Every row gives one point. Before rounding, the points of a table are all equally far from one centre. They may lie mostly on one side of it. Where is the centre, to within rounding?
In the rows, zero is written as 128.

Points (9 x 2):
[[145  77]
 [153  75]
 [174  76]
 [110 112]
 [124 165]
 [141  78]
 [202  95]
 [110 110]
 [126  87]]
Centre: [160 127]

Points (10 x 6):
[[183 136 152 115 174  83]
 [199 119 118 187 189 166]
 [111 154 123 153 162  98]
 [199 175  72 182 129 105]
 [135 142 128 107 200 167]
 [163 145 106 141 210 121]
 [125 176 115 125 164 101]
 [172 186 113 145 171 177]
 [138 138 168 171 154 118]
 [148 117 156 139 200 146]]
Centre: [168 105  96 124 115 143]

Points (13 x 9):
[[107 127  75  66 125 112  59 136 121]
 [ 93 106  86  98 161 119 100 179 126]
 [ 92 122  56 113  95 149  79 169  70]
 [ 68 123  87 102 130 128  95 172  73]
 [103 139 108  87 111 146  58 168 109]
 [ 58 156 100 101 121 153  94 162 115]
 [ 96 143 104  64 104 118  96 197 109]
 [ 83 100  47  70 114  94 102 175 101]
 [ 83 158  98  87 111 102  98 178  91]
 [ 96 123  77  82 133 120  80 189 109]
 [ 66 144  93  88 133 131  82 153  95]
 [ 67 120  78 127 125 107 126 197 108]
 [ 78 160  65 107 118 117  88 172 106]]
Centre: [108 109  90 104  87 130 127 136 122]

Points (20 x 14):
[[ 83  81 189 115  98 147 110 111 135 181 181 101 106 102]
 [124  92 193 112 102 100  90  94  61 133 181 103 194 111]
 [ 89 131 129  64 114 140 163 112 103 130 161  99 157  94]
 [ 86 107 197 113 109 125 122 132 160 210 193 107 144  92]
 [119  96 189 127  89 127 127 101  69 125 195 150 167  96]
 [132 130 200 178 130 114  67 111  67 139 125 116 137  78]
 [133 126 186  94 137 141 139 106  61 133 173 108 174  54]
 [110 130 177 152 102 125 111  92  88 159 221  91 140 116]
 [103  76 181 104  64 132  88  95 136 151 201 131 163  99]
 [107 110 236  91  94 125 107 117 101 169 161 129 161  61]
 [ 78 115 180 130  89 110 117 105  85 165 173  97 173  63]
 [151 146 173 154  87 119 138 101 105  92 187  89 134  90]
 [109 109 183 148  97 123 136 102  73 111 148 139 184  64]
 [101  79 204 124 100 123 166 123 129 156 173 139 190  89]
 [130 146 152  95  58  99 110 111  83 127 179 102 128  89]
 [131 107 164 102 120  69 122  87  97 123 198 119 137  36]
 [104 119 152 142  99 106 132 112  50 141 185 120 140  98]
 [142  92 190  84 107 102 148 111 111 125 143 156 187  40]
 [ 99 129 175 117  71  79 111 100  91 115 167 121 171  60]
 [ 76 125 147  98 105 114 163 100 105 129 176 110 172  62]]
Centre: [136 125 164 116 137 112 107 102 136 147 146 126 150 107]

Points (27 x 20):
[[ 93  51  72  90  99 157  97 168 125 100  81 133 170  92  82 159  90 108
  115 110]
 [122  83 108 124  69 199 127 121 133 119 105 151 170 145  89 156  66 138
  129 142]
 [ 85  98 126  64  88 159  46 153 141  70  84 140 119 135 101 165  89 129
   87 119]
 [121  82  88 130  57 192  72 132 148  93  86 137 127 109  71 153  95 111
   70 141]
 [108 101 104  77 124 186  44 117 139  73  77 177 138  97 135 154  69 108
  127 101]
 [125  66 119 147  77 125 101 152 146  87  71 126 140 106 108 151  39 131
   96 131]
 [ 96  80  96  96  92 164  90 157 143  50  86 164 118 137 119 192  96 124
   82 142]
 [ 80  91  90  85  51 154  57 175 151  90 106 178 133 149  90 158  72 110
  122 121]
 [130  78 112 137  60 145  89 139 110 100  94 145 129 125  83 162 113 120
   64 125]
 [128 102  68 107  65 196  75 166 147 105  86 148 155 179 103 164 119 143
   92 105]
 [113  84  70  97  81 162  62 106 129  90  97 145 158 114  74 180  68 119
   93 139]
 [120  70 113  91  41 154  92 162 136  45  95 131 139 134 127 164  90 106
  101 127]
 [105  75  84 109  69 187 102 166 146 104  83  99 165 107  95 136  53 149
  104 164]
 [ 87  83  77 110 110 194  79 148 157 107  96 138 163 137  90 185 127 113
   78 126]
 [103 103 102  95  53 179  56 168 136  74  97 138 144  98  98 159  85 121
   74 115]
 [111  72  76  95  88 164  87 148 141  74  84 122 147 121  60 184  81 103
  107 112]
 [134 103  92 110  52 176  93 131 153  82  79 176 155 147 107 136  79  96
   99 113]
 [ 89  86  97 117  73 151  93 133 127  79  96 101 165 136  99 153  57 120
   86 135]
 [145  86  50  96  89 112  96 154 114  86 117 154 177 115 107 115  76 133
   91 150]
 [137  48  98  81  91 174 113 138 144  78  90 147 149 101  74 120  63 121
  105 164]
 [ 82  82 108  77  55 154  95 158 144  69 122 147 144 128 104 187  97 116
  103 121]
 [117 101  87  85  65 133  74 119 169  91 100 175 147 183 107 133  95 112
  102 138]
 [114  88  90  98  75 136  97 128 155  83  83 158 152 105 108 140  78 110
   59 144]
 [115  38 102  84  76 185  53 122 156  86 159 136 168 141 113 139  94 137
   79 107]
 [142  73 126 113  76 125  79 149 161 109  69 127 164 137  86 125 118 119
   98  96]
 [105  71  85 123  60 142 111 132 150  96 131 175 152  86  97 165  65 152
  107 142]
 [115  81  72  91  77 158 116 149 143  72  99 129 147 109  71 180  67 113
   93 132]]
Centre: [138  84  90 107 109 162  74 153 147 118 125 130 115 125 132 140  90 126
 128 131]
